Every row gives one point. The window is the flat piece filled in between its corners: a triangle in 3 columns, a solid with four corners in 4, and so on. A path goes straight from each point to the next, and from the last back to the first. List the points from which the path goes on through the window.

Window, 4 rows:
[[-45   5   2  -1]
 [ 49  -4 -22  15]
 [ 22  22 -35   4]
 [-48  28  32 -18]]
Path:
(1): [-38  -5   1 -28]
(2): [ 14  13 -23  -9]
(3): [  6  29 -12  29]
(4): [-33  43  31  25]
(5): [-34   7   8 -46]
(6): [ 69 -14 -47 -22]
(7): [ 55   8 -22  25]
(8): [-42  16   1  21]
Through the window after points: 2, 4, 8

Window, 6 rows:
[[ 32   2  31  46 -22   5]
 [-73  -5  20  40  79  69]
 [-14 -21  -2   0 -28   1]
 [  8  11 -31  22  -8   2]
 [ 37 -23 -28 -11   8   9]
 [-45  16 -10 -42  63  24]]
Path:
(1): [  6  26 -18  22   9  45]
(2): [-11  -6 -22  32  41 -29]
(3): [ -6  -5 -23  25  18 -20]
(4): [  7  18 -14  13 -12  53]
(5): [  4  16 -25   9  -8  27]
(6): [ -2  -6 -22  29  12 -28]
(7): [ 13 -27 -26  33  22 -27]
(8): [ 25  -9 -15   8 -13  31]
(9): [-37   3  12  23  31  71]
(10): [-46 -20  20  46  65  -8]
(11): [-36 -14   1  28  60  -6]
(12): [-17   3  -2   3  24  67]
(13): [-31   3  15  19   8  52]
(14): [-35  -4   9  40  35  12]
(15): [-17   2  -8  23  40  10]
(16): [-15  16 -17  -2  15  73]
Through the window after points: 3, 5, 9, 11

Window (8 x 8):
[[-37 -11   5 -38  -7  31  14  13]
 [ 41 -27 -72   9  12 -77  12   0]
 [ 22  13 -11 -20 -26  84  34  14]
 [-36   7 -21 -22 -49  18 -14 -13]
 [-20  68 -23 -14  17   2 -19  -2]
 [ 11 -19 -28  46   6 -43 -39  43]
 [ 46  14  -7  12  -7 -63  -4  22]
 [  1  49  17 -34  42  28 -92 -34]]
Path:
(1): [ 22   8  20  32  17 -11  13 -17]
(2): [ 21  11 -21  27  21  15   4 -39]
(3): [ 11  21 -24 -15  -8  -9 -35  21]
(4): [  2  37 -17 -63   1   4 -55  24]
(5): [ 12  26  24  31  53  10 -59 -65]
(6): [  2  14  19  14  14  31 -16 -12]
(7): [-16  54 -12 -76 -15  -4 -59  29]
(8): [-16  19 -16 -26 -31  24 -20  22]
(9): [ -6 -19  18  36  19  16   3 -26]
(10): [ -7   5  -1  -8  16  14  -2 -27]
(11): [ -4   9 -24 -48  -3  -9 -50  42]
(12): [ 24  31 -40 -36  12  -4 -29  46]
(13): [  7   2  -6  11  13 -17   7  -5]
(14): [ -9  -5   5  16  14  16  22 -23]
(15): [ -3  31 -25 -49 -23  31 -11  38]
(16): [ 29  23 -26 -20   6  -3 -11  30]
Through the window after points: 4, 10, 14
